Each row of a before or after table is a point. One or more steps were done to the points. Then noise was added and the rows were shuffled. The steps act on how far a point lies along the listed directions, d1 being the first. Write out the steps. A step turns or swaps two directions, mirrors them in a line or flattens them onto one, adds a multiple of one to another, or multiplies one. Angles are multiples of 10 degrees, from the lower direction toward the higher: turns from -170 to 170, lines from 10 to 170 but not 90. Use the fewest steps. Two steps may share a direction if one is a turn and the other turns, adds or multiplies; they go together, in the order done. Otherwise the lowest direction goes first.

Directions:
(1): [74  3  7]
(2): [  4  45 -59]
(3): [-7 59 45]
Before (8 x 3)
[[-24  28  21]
 [-15  54  -5]
 [-59 -60 -29]
 [ 62 -66  -3]
 [ 10  43 -11]
 [ 57  16 -52]
 [ 24 -23  52]
 [-13 -62 -40]]
After (8 x 3)
[[ 66 -56 -44]
 [ -4  -5  51]
 [-12 -63 -72]
 [-22  44  18]
 [-41 -45 -87]
 [ 29 -61  43]
 [ 49  38 -13]
 [-27  26  49]]
Steps: mirror d1 and d2 in the line at 170 degrees; multiply d3 by 1.3

Directions:
(1): [ 32 -18   4   5  67 -73]
(2): [-38 -13  77  41  35  25]
Before (8 x 6)
[[ -7  22 -26 -21 -68  71]
 [-24  16  58  59  80 -47]
 [ 60  -7 -60 -19  10 -47]
 [-57   0  25 -13 -53  68]
 [ 41 -20 -40 -12  57 -68]
 [ -9  -3  61  18  16 -12]
 [-15  13 -16  24 -59  72]
 [-57   1 -16 -29 -64  66]]
After (8 x 6)
[[  5  12 -35 -10 -68  65]
 [-22 -20  54  69  40  22]
 [-30 -13  78  42  31  53]
 [-65 -32  70  18  42   9]
 [ 38  42 -74 -12  16 -92]
 [  9  12 -77 -41 -49  33]
 [ 33  -2  -2 -13   8 -57]
 [-37 -28  75  21  58 -16]]
Steps: turn d1 and d2 by -100 degrees

Directions:
(1): [  0   0  26  32  78  39 -69 -28]
(2): [ -5  27 -53  42  28 -12  55 -74]
(3): [ 17 -49 -52 -25  74 -16  23  51]
(4): [-83  20  30  24  26 -69   2  28]
(5): [-24 -22 -10 -83   2 -37 -33 -65]
(6): [ 73 -28  49  27   5 -72   4 -20]
Before (12 x 8)
[[ 14  -5  -5  11   7   9 -29 -52]
 [ -5   1  20   9   3 -12   0  28]
 [ 15   7   1 -15 -12  -4  -1  11]
 [-27   3  -5 -25  -5 -24  11  20]
 [ -5 -11 -19 -33 -37  18   1  48]
 [ 33 -12 -21 -17  20  26 -23 -21]
 [ 18 -14  -4 -33 -23  -7  -4  22]
 [-22  -5 -12   5  -2  -9  29  27]
 [-12  -4  -4 -19  16  31 -21 -48]
 [  7 -15   2 -30  -7  -3   7  49]
 [-24   7  -2  15 -19 -23  39  11]
 [-31   8  -3  10 -22  -1   7  23]]
After (12 x 8)
[[ -2 -17  58   6  62  15 -81 -41]
 [  0  10 -20  14   9   8  25  -5]
 [ 18   0 -17   2 -65  -9  61  15]
 [-12  14 -13   8 -83 -78  80  22]
 [-21  31 -13   6 -54 -32  68   9]
 [-31  21 -18 -16 -56 -47  48  12]
 [-27  13  45  16  42  12 -77  -3]
 [-12 -22  24   2  65  24 -94 -17]
 [ 24 -12 -24   6 -38 -29  47   5]
 [ 14  16 -20 -16 -66 -24  57 -12]
 [ 25 -16 -39 -29 -77 -16  79  25]
 [ -9  16 -10 -15 -19 -25  23  14]]
Steps: multiply d1 by 3; turn d2 and d4 by -140 degrees; turn d3 and d6 by -160 degrees; turn d3 and d5 by 30 degrees

Directions:
(1): [ 47  19  33  -9 -95  20  28  31  23]
(2): [ 70 -13 -72 -11   7  -3  56 -38 -20]
(3): [ 36  69  35   0  25   4  -9  13 -85]
(4): [ 35  45 -55  35  -9 -38 -69  21  35]
(5): [-31   7 -62 -51  -6  58 -10  63 -20]
(6): [ 3 56  5 26 53 52 45  7 63]
Before (14 x 9)
[[-40 -29 -16 -14   1   5 -17  -2  31]
 [-11 -28  26 -17 -48  -7   4   5   1]
 [ 11 -21 -28 -19 -37  17  22   4  26]
 [  9  -5  26  -3 -28   6   1   2  22]
 [ 11 -30  -8 -12 -39 -34  10  -2 -11]
 [ 40  23 -15   7 -21  13  35 -12  -5]
 [ 12 -15 -27   2   6 -18 -12 -12  12]
 [ 25 -16   2   3  30   5  37 -38  -7]
 [ 28 -19  -6   9 -19 -31  10 -32   0]
 [ -7 -30  -1  -7  -3   0   1  -2  11]
 [  6   1  -5  -1 -22  -5 -24  22  22]
 [-13 -11  -8  -7 -13 -19 -10  -8 -13]
 [ -8  16  27   8  24   7   7 -11  -6]
 [ 36   0 -35  12 -16 -24 -10   3 -20]]
After (14 x 9)
[[-39 -36  -4 -44 -43  41  11  23  23]
 [-11 -12 -95  -5  20  -5 -38   9  24]
 [ -5  -3   0   3   2  -2 -22   0  17]
 [ -2 -25 -16 -14 -21   3 -11  14  11]
 [ 53  25 -33  32  23 -15  -4 -21  29]
 [-14 -28  -4 -18 -38 -25 -12  -5 -30]
 [-13 -30 -10 -17 -48 -33 -43  11 -12]
 [ -1 -43 -51  -8 -22 -72 -47  -3 -33]
 [ 26  42 -70  44  63 -25 -25 -30   5]
 [  5 -30 -45  11  29 -47 -28 -25 -52]
 [ 17  32  47  16  -2  15  25  -7  18]
 [ -2 -31 -25 -14  13  -7  -4 -13  -6]
 [ 15 -26 -41  13   9 -56 -31 -37 -12]
 [-26 -29   0 -18  10   6 -10   8  -6]]
Steps: add 1.5 times d2 to d1; turn d1 and d4 by 130 degrees; add -0.7 times d3 to d5; multiply d6 by 2
